Each row is a point. The points of each table are mixes of a few directions, plus a little noise. How many directions does each table use, and how many do they share? Where both have some left over, give the other angles between the two spaces (their principal angles), to ten degrees, smallest first.

First, 7 rows:
[[-10 -16 -33]
 [  9  14  29]
 [ 17  26  54]
 [-14 -21 -45]
 [  8  12  25]
 [ 10  15  30]
 [-19 -28 -60]]
Second (4 x 3):
[[ -5  -3   3]
 [-49 -32  31]
 [ 50  33 -32]
 [  4   2  -2]]
Directions: first 1, second 1, shared 0; angles 90

First:
[[ -6  -2   1  -7  -7 -12  -7   8]
 [  7   4 -16 -19  16  13  11  -5]
 [-11   0  15   4   6 -24  -8   8]
 [-12  -3  -5 -10 -12 -17  -6   9]
 [ 10  -1  29  -1  -1 -10 -21  22]
 [  7  -9   4  60 -45  32  -1 -23]
 [  9   6 -26 -15  22  26  23 -18]
 [ -3   5  -2 -12  22  -7   7  -1]]
Second, 9 rows:
[[ 26  -3   9   4  36   0  -1  14]
 [-21  10  16   1 -28   3  -1 -10]
 [ -8 -13 -17   3 -27  -5 -21 -13]
 [ -4  13   8 -24 -33  23  -3  -2]
 [  5   5  25  -3 -14   3  -9  16]
 [ 14  -9 -15  13  45 -13  12   6]
 [-12   6   1  -4  -9  -9  18  19]
 [ 17   5  -2  -7  33   6  17  11]
 [-17 -13 -25  16  -3  -8 -13 -40]]
Directions: first 4, second 5, shared 3; angles 60

First:
[[-24  60   7 -35 -29 -19  18 -26 -19 -33 -44  -5]
 [ 11 -13 -12   7   6  15  -5   9  -8  13  21   2]
 [  8  -5 -12   2   1  13  -3   5 -11   9  16   2]
 [  8 -10 -11   6   4  13  -4   7  -8  11  17   3]
 [ 13 -45   5  27  23   3 -12  16  26  18  21   3]
 [-11 -21  40  16  14 -36  -1  -2  54 -11 -28  -3]
 [  0  29 -21 -19 -16  15   5  -6 -36  -3   4   1]
 [  1  14 -11  -9  -7   9   3  -3 -19  -1   4   0]
 [ -4  -8  15   6   5 -13   0  -1  20  -4 -10  -1]]
Second (9 x 12):
[[ 40  10  18 -49  -5 -42  -8 -10   6 -33 -45 -30]
 [  0  -5 -12  -8   2   1  -9  -7   5   0  -7  -5]
 [ -2 -16 -54  -1  21   2  -8   2   2  18   8  -5]
 [-15  -6   2  10   3  15   4   0   1  10  13  14]
 [-17   2  10   9 -22  22 -21 -19  10  -6  -8   1]
 [ 10  28  -3  44 -17  -4  14  29 -25  -1  26 -10]
 [  1  15  21  20 -11   0  13  13 -11  -4  13   3]
 [ 13  -8  22 -38  15 -19  10  -4   7  -7 -18   3]
 [-29 -18  -3  11  13  27   6  -3   5  22  20  27]]
Directions: first 2, second 4, shared 0; angles 40, 70

First:
[[ 17   9  14   1   0   0  16  26  16  -8   2 -10   9   1 -16  11   4  -3
    1 -11]
 [  9  21  15  10 -12  14  -8  14  16  -8  -3  -5  13 -10  -2  -7  -9   3
  -14   1]
 [ 18  10   7   0   6 -10  25  12   5 -19   1 -21  -9   3  -8  21  10  -9
    8  -7]
 [ -3 -12   2  -9   3  -6   6  19   0  10   2  10   1   8  -5  -5  -5  -1
   13  -5]
 [ -1   5  10  16  -5  25 -33 -28  20   0 -51   6   4 -21  17 -35 -38  16
    2  31]
 [-10  14  -2  -8  -9  -3   6  14 -11   0  -1   7  -8   0  16  -7 -22   6
    3   0]
 [-39 -31 -60 -28  17 -25  12 -32 -34  44  19  36  19  17  -5  31  10  13
   -8 -22]
 [ -2 -17   2   5   2   0 -14 -11  -9   0  17  -4 -11   4   0  -7  23 -10
    0   5]
 [  2   5  -5   4   1  -3   1 -13  -7  -7  14 -10  -2   1  -1  14  20  -5
  -12  -4]
 [  9  -5  17  10  -2   7 -13   1   4 -11  -1 -11 -15  -3   3 -17   6  -9
    7  12]]
Second:
[[ 10 -10  -1   4  -5   2   4  -1  -1   0  -2  -1   6  -5   2  -1  10  -1
   -2  -4]
 [-20  20   1  -7  10  -5 -11   2   1   1   6   3 -14   9  -5   3 -20   2
    4   7]
 [-28  27   2 -10  13  -6 -15   3   3   1   8   3 -20  12  -7   4 -28   3
    6  10]
 [ 55 -52  -3  20 -27  13  29  -7  -5  -1 -15  -6  39 -24  14  -9  56  -6
  -12 -19]
 [ 29 -27  -1   9 -14   7  15  -3  -3  -1  -8  -3  20 -12   8  -5  30  -3
   -6 -10]
 [-27  25   1 -10  13  -7 -14   3   3   0   7   3 -19  11  -7   4 -27   3
    5   9]
 [ 39 -37  -1  14 -19   9  20  -4  -4  -1  -9  -4  26 -17  10  -6  38  -4
   -9 -13]
 [-38  36   2 -14  19  -8 -20   4   4   2  10   5 -26  16 -10   6 -38   4
    9  13]
 [  2  -2   0   1  -1   0   1   0   0   0  -1   0   2  -1   0   0   2   0
   -1  -1]
 [-21  20   1  -8  10  -5 -11   2   2   1   5   2 -15   9  -6   3 -21   2
    4   7]]
Directions: first 6, second 1, shared 0; angles 60

First (8 x 32):
[[  1 -11  -2  -3   4  -8   0   5  -1   7   4   0   2 -10   3   2   5  -8
   -4  -3   0   3 -11   1   6  -4  -3  13   0   3 -11  -4]
 [ -7   0  -3 -22  11  16  10  -7 -16  25  -2  -3  -9 -16   4   0 -12 -15
    0  -5 -13  24 -25 -15  11   3  -1   2 -23   2 -19  26]
 [ -2  -3 -24  -1 -25  -4 -11   8 -16 -20  21  -1  10   8   9  -2  35   5
   -9   1  17  -3  24   6 -21   6  29  14  25   7 -22 -10]
 [-12   1  28   9 -11 -14 -22 -12   7 -22 -16  15  10  44   0  13  16  -1
   -3  15   6 -10  11  22 -10  -1 -11  -5  22 -33  23 -15]
 [ 22  -8  -4  25  11 -19   8  20  29  -4   7  -7   3 -23  -9  -7 -10  13
    4  -7   7 -25   7   4   8 -10 -12   4   4  20  16 -26]
 [-18  19 -27 -27 -30  34  -4 -12 -44  -8  14  -3  -3  15  11  -4  21   2
   -4   2   3  24  19 -14 -25  20  45  -8   3   1 -33  32]
 [-16  14  33 -11  11  15  -2 -25  -1  11 -29   9  -8  25  -4   9 -23  -8
    6  10 -17  14 -18  -3   8   2 -21 -23 -18 -29  22  23]
 [ 31 -11   1  29  30 -20  20  24  43  12   2 -11  -3 -43 -14 -10 -31  12
    9 -13  -1 -26  -8  -2  23 -16 -28   3 -12  29  24 -25]]
Second (8 x 32):
[[-35 -13 -12 -26  31  16 -43 -31 -24 -14 -19 -11 -28  -3   3  34   9   4
   -7  11   1  16   8 -24  -6  -2 -15 -31 -15  10   0  11]
 [ 16   6  12  13   8   5  13   4  -3   9 -12   6  -9  26 -12  11   4   0
   -1  -7   0  -1   5   3 -10   3   5  13  18  -3  -1 -26]
 [ 17  14  -4   3 -38 -12  32  24  33   8  16   1  60  -1  31 -25 -26 -10
   30  14 -20   0   4  21  20 -23 -11  20  -4  -3  15   1]
 [ -7   5  -1  -9 -47 -10  -1   5  12   3  15   8  27  12  30 -27   7 -12
    8  10   3  -6   9  27   2   7  -1   7  -9 -14  17  10]
 [ 12   6 -15   4  -7   3  18  14 -14  -9  17  -3  15 -12  -7  -5   4   5
   -2  -5  -2   9  -4 -10  -4  -5  30  15  19   5 -36   7]
 [  6  -2   8   9  -2  -4   2   2  -4   3   4   6 -16   2 -14  -9  11   2
  -13 -12  12 -10  -5   5  -7  16  13   4   7  -5  -5  -3]
 [ 26 -12 -16  19  27  -6  14  21   7   5   7 -11 -13 -29 -17   5  -1  11
   -4 -18   7 -11   3 -11   1  -7   4  16  10  33 -14 -31]
 [-34  -4  28 -14  27   8 -35 -38  -8  -5 -29   4 -35   5 -14  16  -8   1
  -11   7  -1   4 -19 -11   4  11 -25 -44 -25 -24  23  30]]
Directions: first 4, second 6, shared 2; angles 50, 90
